Each row of a before or after table is a point. The points were changed in one or more steps. Then noise was added and the rows were shuffled. The steps act on columns, c1 being the first. What was done? A step turns or swaps two columns, mirrors them in a line or flattens them onto one, adds a multiple of one to another, or multiplies or shifts one. Angles are multiples of 10 degrees, from the lower column toward the higher: turns from -170 to 170, lines from 10 to 170 but not 90. Use the fewest steps. Two steps may share a column if one is a turn and the other turns, adds or multiplies; they go together, in the order done. Otherwise the lowest column goes first.
In the rows, 128 means zero.

Before (14 x 3):
[[115 157 132]
 [ 98 105 117]
 [205 113 136]
 [112 159 192]
 [ 90 229 118]
 [124 233 191]
 [209 104 134]
 [131 156 152]
 [141 133 117]
 [ 78 115 174]
 [ 97 135 118]
 [199 229 145]
 [ 97 141 189]
 [169 139 126]]
After (14 x 3):
[[111  91 183]
 [112 154 130]
 [119  84 183]
 [127  91 147]
 [160 120 121]
 [124 106 129]
 [131   6 149]
 [ 90 120 180]
 [184 143 142]
 [136 125 111]
 [106  33  86]
 [108 126 120]
 [186 154 135]
 [177  28 110]]
Steps: multiply c1 by 0.7; mirror c2 and c3 in the line at 100 degrees

Before (11 x 8):
[[124 109 129 176 119 108 135 155]
 [163 135 144 138 119 107 124 127]
 [148 115 135 126 162 174  86 152]
 [126 180 117  97 111 186 108 183]
 [ 98 122 158 109 138  86 144  98]
 [ 97 171 174  99 142 182 137 152]
 [141  69 103 134 135 115 158 112]
 [141  97 145  95 158 126  86 192]
 [153  96 145 139 100 102 180 119]
 [147  91 151 121 132 190  90 184]
 [ 66 106 168  83  95  97 134  51]]
After (11 x 8):
[[149 176 115  53 107 183 128 183]
 [120 172 174  52 143 184 157 153]
 [ 95  75 104 140 132 116 114 111]
 [165  97 145  48 154 128 109 192]
 [129 139 144 155 117 108  91 128]
 [166 117 137 123 158 171  96 157]
 [118 120 158  80 136  86 163  97]
 [ 77  94 145 157 102 105 112 114]
 [122 110 133 246 118 107 130 154]
 [157  91 151 110 130 189 105 183]
 [129 107 170  11  96  98 194  49]]
Steps: mirror c1 and c7 in the line at 130 degrees; multiply c4 by 2.5

Before (13 x 12):
[[142 104  60  63  80 143  82 187 182  80 140 181]
 [ 63  76  98 143  75  78 189  91 140 180 122 127]
 [ 61 124 153  50 125 117 190 123  66 152  43 151]
 [117 101 188  99 146 149 108 109 128 123  31 125]
 [ 69 189 132  44  60  73  82 130  45 166 128 170]
 [ 66 209  48  93  97  66  67 118 182 124  35  93]
 [123 148 152 152  96 138 197 162 119  81  28 141]
 [ 79 151 161 140 185 139  86  86 108  71 161 204]
 [ 81 103  86 172 147 134  94 124 139 155 103 147]
 [152  81 151  83 187 109 104  87  42 137  46  93]
 [103 112 126 140 127 190 135 128 115  89 165 133]
 [107 156 138 111 173 101 104 193 146  87 155  96]
 [170 169  91 101 146 106 111 131 127 182 148  99]]
After (13 x 12):
[[150 211 159  83 187 114 143 185 183 138 166  97]
 [ 86 144 161 169 151 134  71 139 102 151 146 144]
 [120 117  50 151  97 135 190 153 148  78 226 138]
 [146 117 129  62  84 144  57  94  75  79 158 187]
 [ 59 166  89  46 124 118 171 168 181 149 191 147]
 [104 150 100 138 130 191 137 109 132  89 100 132]
 [ 69  34 161  92  96  69  35 173 123 124 196  93]
 [118 153 168  99 139 149 179 184 119 125 193 125]
 [ 71 122 186  43  61  69 109 128 230 173 130 173]
 [ 77 124 147 139 181 141 153 134 157  71  77 210]
 [172  90 156  96 143 106  77 119 148 184 116 102]
 [110  96 129 109 176 105 133  76 122  87 148  93]
 [ 66 170  85 141  75  73 111 154  92 183 111 127]]
Steps: turn c2 and c9 by 150 degrees; add -0.5 times c10 to c7; turn c3 and c7 by 70 degrees; turn c8 and c11 by 140 degrees; multiply c8 by 0.7

Before (11 x 20):
[[ 99 129 153 155 110 208 134  87 128 182 113 139 117 111 128 179 109 117
  143 148]
 [114 116 171 177 132 139 146 115 124 154 116 122 138 110 103 178  97 109
   85 138]
 [135  92 137 123 122  96 127 123 136  65 145 132 137 111 131 140 153 126
  110  91]
 [175 125 158 123 104  98 112 129 121  82 164 155 156 117 138 140 130 133
   86 125]
 [122 109 134 146 113 174 133 103 102 164  79 132 125 127 109 144 116 113
   90 152]
 [131 113 158 154 114 103 124 146 108  66 153 147 160 154 163 123 129 122
  101  96]
 [119 121 152 131 126 147 116 125 108 156  95 124 130 135  94 179  80  98
  136 149]
 [100 120 135 158 137 146 110 117 117 150 119 163  95 123 109 164  97 129
  103 149]
 [134 137 135 119 110 105 154 164 121 132 136 132  92 109 151 129 155  88
  123 143]
 [117 137 147 111 156 130 132 151 110 117 115 121 122  81 159 124 129 109
  117 159]
 [140 129 150 130  81 105 124 164 139  47 156 126 129 103 137  96 125 135
  101  99]]
After (11 x 20):
[[122 109 134  95 115 199 134 158 101 166  80 135 126 126 110 143 126 112
   90 152]
 [138 129 151  81  82  69 125  98 137  44 154 122 130 103 139  95 148 134
  100  98]
 [117 137 146  57 156 107 131 108 109 117 116 114 123  83 158 126 137 108
  115 159]
 [118 119 153  82 126 150 115 154 106 158  95 119 130 135  92 179 170  97
  134 150]
 [ 99 129 152 106 112 250 134 174 130 184 111 153 117 111 131 181 121 118
  143 148]
 [175 123 160  73 104  96 112 126 121  84 166 182 158 115 137 141 125 130
   83 125]
 [101 121 135 110 138 159 110 153 118 150 119 194  92 124 109 166 149 128
  103 147]
 [133  92 137  71 121 102 126 120 135  63 144 137 133 116 129 141 104 128
  111  93]
 [114 116 173 129 130 153 145 155 125 155 117 114 141 109 103 180 151 107
   88 138]
 [132 115 156 104 115  86 123 112 110  66 152 168 160 154 161 121 137 122
  101  98]
 [135 137 137  69 110  71 155  85 120 131 135 136  94 110 148 130 125  88
  121 143]]
Steps: shift c4 by -50; add -1 times c8 to c6; turn c8 and c17 by 150 degrees; multiply c12 by 2
